Every row gives one point. Two turns around zero, p and q, are shown by what they do to some points. Where does a point land after both, in the order given? Backwards means that the second turn is done in reverse. Each puzzle has new turns, and all numbers are rounded.

Turn p:
-17  16 -> 22  7
-12 -42 -> -31  30
16 25 ->  15 -26
  6 -24 -> -24   6
 7 25 ->  19 -18
Turn q:
-43  -7 -> 35 25
  6 -10 -> -10   6
 19 -12 -> -22   2
18 29 ->  -3 -34
Where do these land?
q, then p: 18 19 -> -18  19
p, then q:  -4 -48 -> 48 -5
q, then p:  0 32 -> -32   1
p, then q: -15 -15 ->  15 -15
q, then p:  0 13 -> -13   0

Turn p:
 12   4   3 -15 -> 10 14  4  9
-17  13  38  20 -> -21 -27  30  14
 -4  16 -14 -19 ->  22  -1 -13  13
 21  -8 -19   6 ->  11  14  -4 -24
-12 -24  -8   8 -> -20   0 -17 -12
Turn q:
-7 48 21 -6 -> -26 -36 -12  26
  8 -15  -4  16 ->  17   6  -7 -13
  3 -28   7  -9 -> 19 11 21  0
 23   8  -9 -22 -> -4 20 -8 26
-12 -12  -3   6 ->   2   1   9 -16
-15  -2 -12  14 ->  -7  -1  -2 -22
Where do these land?
q, then p:  21 -18  27   8 ->   6  23  21 -23
p, then q backwards:  -4   0 -21   0 ->  8  2 -2 19
p, then q:  22 -17   2 -23 -> -21 -15 -22  12
q, then p: -13  33  -6  17 -> -12  -2 -38  -1
p, then q backwards:  -1 -17   3 -30 ->  23   8 -19 -16
q, then p backwards: -11  25  -2  14 -> -25 -10  -7  14
p, then q: -14  -6  -3  15 -> -3  9 17 -9

Turn p:
  1  -6  13  -9 -16   9   6  -1 ->  14   4  10  -5 -10  11  -9  -4
  1   2  12 -20 -18   9  -9   7 ->   1   7  13 -10 -23  15  -1   1
 15  -7  16   2 -20   0 -20  15 ->  -2   1  -5 -13  -9  35   6  -6
-11  10  -1   6  38 -32  -4 -11 ->  -2 -21 -11  19  11 -25  32  13
-11 -19   1  25 -11   1   0  32 ->   9  28 -25 -17  14  11   7 -13
 -5  -5 -12  13  13 -27 -15 -22 ->  -9  -8 -11  34  15   0  16   7
 23 -23  23  16   3 -17 -17   9 ->   6 -16  -9  -5  15  33  24 -16
-11  32 -12  -1   7  10  30 -24 ->   6 -11   1   9  -4 -37 -30  20
  7   7  -4  -5   1  21 -12   1 -> -16   1  12 -12   1   6  -8   9
-18  -5 -19  -5   8  22  27  -3 ->   5  19  13  -1  11 -31 -19  -3
 10  15 -17 -21  -5   3  13  -3 -> -13  -6   8   2 -19 -16 -17  -8
Turn q:
 11  -7 -10 -21   4   4 -38  -1 ->   4   5 -19 -18   8  24  18  22
  5  -7  16  -3 -16  -6  15  -8 ->   1  -6  -9   0  12 -20 -15  -5
 -7   7 -12 -10  -3   0   1 -23 ->  18  -2 -12  11   3  14  -7  -7
-18  -3   9  10  43 -13   8 -12 -> -25  17  -4  16 -28  15 -24  -4
 24  -2 -13  -5  35   9  19  23 ->  -9 -16   1   5 -43 -10  14  22
  3   0  10  11 -15  -6 -10 -16 ->   5   3   5  -8  20   3 -18   1
25  8 21  0 -6 -8 17 -3 ->   4  -4   1   6   5 -28 -18  18
 6 -3  7 15 -6  8 16 -5 ->  -3 -16  11   3   2 -10 -13  -4
-20  11  16  -2  -1   7 -37   0 -> -14  22   4   4  28  24  11   5
-10  -6   3   4 -14   7   6  14 ->  -7  -5   7  -3   7 -10  11 -15
-19   2 -48   2 -21  -2   3  31 ->  27   2  15 -15 -16   0  40 -33
Where do these land?
q, then p backwards:  -9 -17 -29  18  19 -22 -15 -18 ->  13  -2  16  -7 -42  16  -3  21
p, then q: -11  19 -16 -10 -11  10  19   5 ->  18  27   1 -12  15   1   5   2
p, then q:  18   6  17   5 -21  -2  18  26 ->  25 -19 -26  -8  12  12   8   7
p, then q:   2   2   6   4  -3  12 -21 -27 -> -29  -5  17  -2   3  -1  15   3
p, then q backwards: -29  -2 -12   2  -1 -18  -3  18 -> -10   6   4 -28   5 -18   0  19
q, then p:  12   8  19  -4  13  -2  -1 -14 -> -14  12 -16 -12   6   4  12   6
q, then p:   7   3  11   7  15  30  -8 -12 ->   9  25   3 -18  21   4   9   2
p, then q backwards:   0 -10  14 -17 -24   0  35  25 -> -10  -9 -35   9 -10 -34  16  -3
p, then q:  10  -9 -12  -6  13  -7 -23  -3 -> -17  -2   4  15  -4   2  -8 -22

Turn p:
-21  36  15   4   4  13  -9  -7 -11  17   4 -> -33  -9  14  -7  12  26   2 -18   8  -5   8
 14  -1  -9  12  22   4  40 -20  -7 -17  -3 -> -18  21  -6  -1  10 -17  -9  18 -20  34  -9
 -6  16  20  22 -17 -19  -7  -9  11  22  10 -> -17   5   4  -5  -8   7 -18 -12  39 -13  -6
  8 -15 -10   5   2 -11  -8   3 -18 -25   9 ->  13  -7 -16   1  13  -6  -9  28  -5  -4   6
  9  15 -21  11  -4  -9  -2  14 -24  22  -4 ->  -1   4 -17  17   7  18   8  -1  21  15  23
  2   0  -7  21 -20 -17  12  31 -24 -23  -9 ->  2 -7 -9 18 -1  4 15 47 22  7  2
  6 -11  10 -26 -15  10   8 -18  16   4   8 ->   7  26  12  -9  -5 -12   4 -13 -14 -20  -9
 14 -15 -16 -27  15 -14 -16  18  30 -17  10 ->  39 -20 -10  -1   9 -35   9 -14  -7  -5  -8
-28  -9 -27 -24 -19   7  -2 -25  15  26 -21 -> -14  12 -16  12 -37  -3  15 -33 -22 -21  13
 20  20  23  15  15  29   7 -11  -8  -7 -25 -> -12   8  11  -7  12  34  -4   3 -14  27 -30
 -1 -20  22 -20  12 -15 -13  14 -10  -4   3 ->  25 -13   4 -33  -2  -1   5   9   1  -6  10
-18 -16   0   8   6  23 -11  11  29   2  18 ->   8 -21  30  15 -10 -14 -18 -14 -10  -8   1
Turn q:
  8 -27 -14 -12   1  11  -7 -25  28 -15  -6 -> -13 -17  16   5  10 -14  15  39   0 -11  -2
  7 -14  10 -21 -28  12  -4   5  37 -13  -2 ->  23 -22   3  11  15  -5   3  29  14 -13 -26
-12   8  -5  17  -2   7  35  -6 -48  16  12 -> -23  17   5   4  -4   5 -39 -32 -21  26   2
  7   5 -14  -6   3  14  23  23 -27  -4 -21 ->  -3  21  11  29  16  -3  -2 -22  11  21   4
 15  27   8  15  22 -20  -3   0 -12   1  35 ->   3  -8  -1 -18 -45   1   5 -29  -7   8   9
 -2  16  -7  -5  18 -17  -2  13  13  24  27 ->   1 -23 -13  -5 -15  26  19 -22 -13  -1   2
-18  -8   9 -11   0  -7  -5 -10  15   1 -20 ->  -8   7 -17   3   8   7   2  22   7 -18  -2
 -3   6 -17  30 -16 -10   6   5   1  13 -22 -> -14  13  -9 -23  28  -7   4 -18   5   6 -11
 21 -17  23 -13  -6  -4  -5 -15   9  -4 -21 ->   3   9   5  -3  -6   3   2  37  24   3 -10
 10  26 -16 -13   3  -5 -17  -1 -28   7  27 ->  11 -15 -13   0 -19  -5   2 -15 -16  32  26
 -3  -5  13  -4   0 -13  -2   2  29 -28  -8 ->   4  -8  -3   3  -5 -10   7  11  25 -31  -9
 13  21  10   6  24  19  -7   9 -15  14  24 ->  19   9  11   1 -28   9   9 -19 -27  13   4
-11 -47  12  -3  -7  -2 -21   3  16 -14  -3 ->  11  -9  17  -9  18   8  -9  32  13 -32  12
-32   7 -10  21 -12  17   9  -3 -19   2 -21 -> -13  28 -11   3  27 -15 -20 -13 -18  -4   0
Where do these land?
p, then q backwards: -25 -43   0  -3  -9  18  17 -22  43  15   5 ->  -2  20  21  28  24  24  15 -18 -19 -34  31
q, then p:  -7  23  -9  -4  10  -9 -11  10  12   6   9 ->  -5  22 -10  11   1 -13  -3  11 -15   3   7
p, then q:  26   4 -12  -3  19   9 -25  18  -7 -10   4 -> -9 10 35 -5 -8 10 21  4 -6 14 10
q, then p: -18  40  28  -3  21 -16   2  -2  -5  -2   2 -> -18  15 -24  39   8   1   6   5  -2 -24  -8
p, then q:   4   8  -5  -2   2 -14   7 -22 -12  31  -9 ->  -7 -18 -22   9   1 -10   5   0 -30   7  -5
p, then q: -11   4 -13  -5 -13  27  -7   8  -7   6 -19 ->  -3  13  19  -1   4 -12 -25  -9 -15   4 -12
q, then p backwards:   4  14  -4 -14  -2 -21  20  14  20  17  -5 ->   6  32  -4   6  -4  -8 -15   5   7   2 -26
q, then p:  -2 -11 -43   1  -5   7  -1  -3 -30  -1  16 ->  -1  -2   6 -28   2  -2 -30  -6   6  -6  37
q, then p:   4 -32  23 -16  -5   4  -6  -6 -24 -21  16 ->  32 -15  20   2  10  12 -13  -1  23 -23  -9
q, then p backwards:  -6   3   6  17 -17   0  23  -7   6  19  20 ->   1   5  17   9  17  10 -13 -24  16 -10 -12
p, then q:  -5  37  -1  11  -9  31  -3 -11   3 -37   9 -> -11  46   8   7   4   0  -4 -10   0 -35  21
q, then p:  13  -3  26  14  -5 -25 -10 -11   7 -14 -16 ->  10  -6   0   6  -1 -19  31 -14   7 -14 -21
p, then q backwards:  14 -31   7  15   1  12  14   5  -4  -8 -45 ->  24  15  33 -19   2  18  -4 -21  -4  26  12
q, then p:   9 -13  -5  -8  13 -22 -19  30   0  -2  11 ->  12  22  24   1   9 -22 -16  -4 -14  -5 -10
